Each row of a before or after table is a point. One or more steps were done to the points. Then noise was added and the rows were shuffled. The steps act on how far a point lies along the listed directions, d1 being the first. Name the steps. A step turns or swaps two directions, mirrors them in a line or flattens them onto one, adds a multiple of one to another, or multiplies one. Angles are multiples of 10 degrees, from the lower direction toward the higher: turns from -170 to 170, lines from 10 to 170 but not 90. Use the fewest steps. Two steps may share a direction if one is a turn and the other turns, adds or multiplies; they go together, in the order done. Otherwise the lowest direction goes first.

Directions:
(1): [ 1.26  3.11 -0.13]
(2): [-3.07  1.22 -0.59]
(3): [ 0.50 -0.34 -3.30]
Before (8 x 3)
[[ 0.20 -0.06  0.22]
 [ 1.01 -0.56  0.28]
 [ 0.01  0.04 -0.49]
 [ 0.47  0.42 -0.25]
 [-0.66  0.19  0.47]
 [-0.09  0.16  0.00]
 [ 0.15 -0.29 -0.46]
 [-0.29  0.66  0.44]]
After (8 x 3)
[[ 0.03  0.04  0.69]
 [-0.35  0.14 -0.31]
 [-0.18  0.06 -0.50]
 [ 0.85 -0.39 -0.74]
 [ 0.28 -0.12 -0.05]
 [ 0.01 -0.02 -0.35]
 [-0.10  0.03  0.10]
 [-0.06  0.07  0.83]]
Steps: multiply d1 by 0; turn d2 and d3 by -50 degrees

Directions:
(1): [ 0.61 -2.47 -0.13  0.17 -2.68 -2.98]
(2): [ 2.36  0.15  2.27 -1.21 -2.30  2.25]
Before (8 x 6)
[[ 0.43  0.44  0.19 -0.45 -0.31  0.84]
 [ 0.13 -0.97 -0.56  0.16 -0.28 -1.16]
 [ 0.40 -0.65  0.12  0.27 -0.61 -0.59]
 [ 0.31 -0.70  0.28 -0.23 -0.92  0.16]
 [-0.24 -0.04 -0.05  0.21  0.20  0.02]
 [-0.36 -0.16 -0.09  0.05  0.09 -0.07]
 [-0.49 -0.31 -0.42  0.32 -0.22 -0.96]
 [-0.23  0.32 -0.40 -0.03  0.69  0.07]]
After (8 x 6)
[[-0.08 -0.07  0.20 -0.09  0.05  0.39]
 [-0.29  0.81  0.17  0.06  0.54  0.85]
 [-0.33  0.22 -0.36  0.43  0.95  0.04]
 [-0.07 -0.47 -0.59  0.03 -0.51 -0.85]
 [-0.15  0.56 -0.35 -0.02  1.26  0.82]
 [ 0.01 -0.10  0.28  0.05 -0.07  0.29]
 [-0.78 -0.37 -0.71  0.35  0.59 -0.16]
 [ 0.50  0.08  0.23 -0.38 -0.43  0.31]]
Steps: turn d1 and d2 by -140 degrees

Directions:
(1): [ 2.00 -0.16  0.38 -4.35 -0.21  2.44 -1.35  0.41  1.66]
(2): [ 2.11 -1.85 -3.03  1.35  1.70  1.26 -2.30  0.72 -2.17]
Before (12 x 9)
[[ 0.16 -0.44 -0.68  0.68  0.04  0.08 -0.05  0.11 -0.36]
 [ 0.18 -0.49 -0.70  1.31  0.45 -0.38 -0.41  0.25 -0.57]
 [ 0.59  0.03 -0.29 -0.50 -0.05  0.62 -0.52  0.20 -0.06]
 [ 1.08 -0.57 -0.71 -0.65  0.30  0.59 -0.87  0.41 -0.10]
 [-0.23 -0.06  0.16  0.70  0.07 -0.44  0.44  0.14 -0.18]
 [ 0.32 -0.26 -0.60  0.30  0.03  0.15 -0.43  0.33 -0.29]
 [-0.14  0.08  0.86 -0.77 -0.35 -0.06  0.45  0.15  0.44]
 [ 0.33  0.11  0.07 -0.36 -0.29  0.22  0.01 -0.16  0.20]
 [ 0.30 -0.08  0.31 -1.03 -0.22  0.55 -0.31 -0.12  0.67]
 [ 0.39 -0.02 -0.51 -0.43  0.28  0.69 -0.82  0.25 -0.13]
 [-0.27 -0.14 -0.45  1.02  0.20 -0.05  0.10 -0.18 -0.72]
 [-0.50  0.01 -0.03  0.62 -0.02 -0.36  0.39  0.07 -0.01]]
After (12 x 9)
[[-0.62  0.49  0.60 -0.26 -0.41 -0.03  0.56 -0.29  0.26]
 [-0.60  0.27 -0.32  0.98  0.15 -0.38 -0.05  0.03 -0.56]
 [ 0.74 -0.54 -0.26 -0.28  0.30  0.59 -0.46  0.42 -0.40]
 [-0.07  0.06  0.24 -0.65 -0.13  0.17  0.14  0.12  0.57]
 [-0.62  0.42  0.87  0.11 -0.46 -0.84  0.72 -0.13  0.74]
 [ 0.34 -0.61 -0.64  0.66  0.28  0.19 -0.54 -0.02 -0.49]
 [-0.31 -0.10 -0.38  1.50  0.05 -0.94  0.29  0.10 -0.65]
 [-0.53  0.07  0.24  0.26 -0.45 -0.37  0.67 -0.09  0.32]
 [-0.52  0.25  0.08  0.51 -0.33 -0.45  0.25  0.10  0.03]
 [-0.22  0.15 -0.38  0.94 -0.01 -0.24 -0.04  0.04 -0.51]
 [ 0.09  0.04  0.61 -0.59 -0.11  0.07  0.36  0.19  0.46]
 [ 0.36 -0.07 -0.31  0.33 -0.03  0.11 -0.13 -0.20 -0.30]]
Steps: turn d1 and d2 by 120 degrees

Directions:
(1): [ 1.15 -0.37 -1.04 -4.97  2.58 -0.57  0.98 -1.02  1.24 -2.14  1.63 -0.29]
(2): [-1.94  1.88  1.27 -1.32 -0.20  1.23 -2.21 -3.43 -2.21  0.44  1.30  3.08]
(3): [ 3.72  1.42  1.45  0.79  2.03  0.05  0.22 -0.57 -3.21 -1.96 -2.80  0.02]
(4): [ 0.75  1.89  1.83  0.91  0.23 -3.10 -3.99  0.17  1.54 -1.10  1.90 -2.00]
(5): [ 2.20  1.66  0.40  0.25 -2.57  1.07  2.41 -3.15  0.17  1.29  1.91 -2.92]
(6): [ 0.58 -1.37 -0.56  3.23  0.37 -2.27  1.95 -2.28  1.16 -2.11  1.70  3.02]
Before (8 x 12)
[[ 0.00 -0.13  0.18  0.46  0.34  0.15 -0.08  0.79 -0.33 -0.08 -0.82  0.36]
 [-0.28  0.34  0.11 -0.73 -0.57  0.96  0.68 -0.28 -0.01  0.57 -0.23 -0.57]
 [ 0.28  0.37  0.08  0.05 -0.28  0.48  0.51 -0.56 -0.74 -0.06 -0.19 -0.03]
 [ 0.36  0.89  0.52 -0.31 -0.54  0.38 -0.38 -1.02 -0.26  0.06  1.15 -0.70]
 [-0.02  0.36  0.29 -0.40 -0.38  0.78 -0.30  0.15 -0.37  0.57 -0.33 -0.58]
 [-0.52  0.14  0.11  0.60 -0.32 -0.21 -0.75 -0.17 -0.50  0.19  0.14  0.67]
 [-0.41  0.14  0.04 -1.06  0.09  0.01 -0.16  0.50 -0.21  0.09  0.23 -0.57]
 [ 0.60 -0.04  0.20  0.42 -0.03 -0.56 -0.46  0.47  0.25 -0.03  0.32 -0.54]]
After (8 x 12)
[[-0.14  0.11  0.27 -0.11  0.02  0.42 -0.57  0.54 -0.33  0.23 -0.58 -0.13]
 [-0.51 -0.20  0.06 -0.45  0.52  0.24 -0.08  0.91  0.01 -0.22 -0.98  0.19]
 [ 0.05  0.11 -0.01 -0.92  0.20 -0.10  0.26  0.37 -0.19 -0.14  0.22 -0.73]
 [-0.34  0.27  0.18  0.35 -0.71  0.72  0.32 -0.39 -0.26  0.68  0.12  0.18]
 [-0.46  0.05  0.06 -0.01  0.25  0.14 -0.34  0.14 -0.69 -0.32 -0.41  0.75]
 [ 0.62  0.30  0.20  1.09 -0.44 -0.12  0.01 -0.10 -0.75  0.15 -0.37 -0.17]
 [-0.02  0.07  0.21  0.21 -0.40 -0.35 -0.68  0.07  0.35  0.31  0.84 -0.24]
 [ 0.39  0.23  0.50 -0.04  0.94 -0.51 -1.29  0.70 -0.34 -1.00 -0.11 -0.08]]
Steps: multiply d1 by 1.3; swap d2 and d3; mirror d4 and d5 in the line at 10 degrees; multiply d6 by 0.7
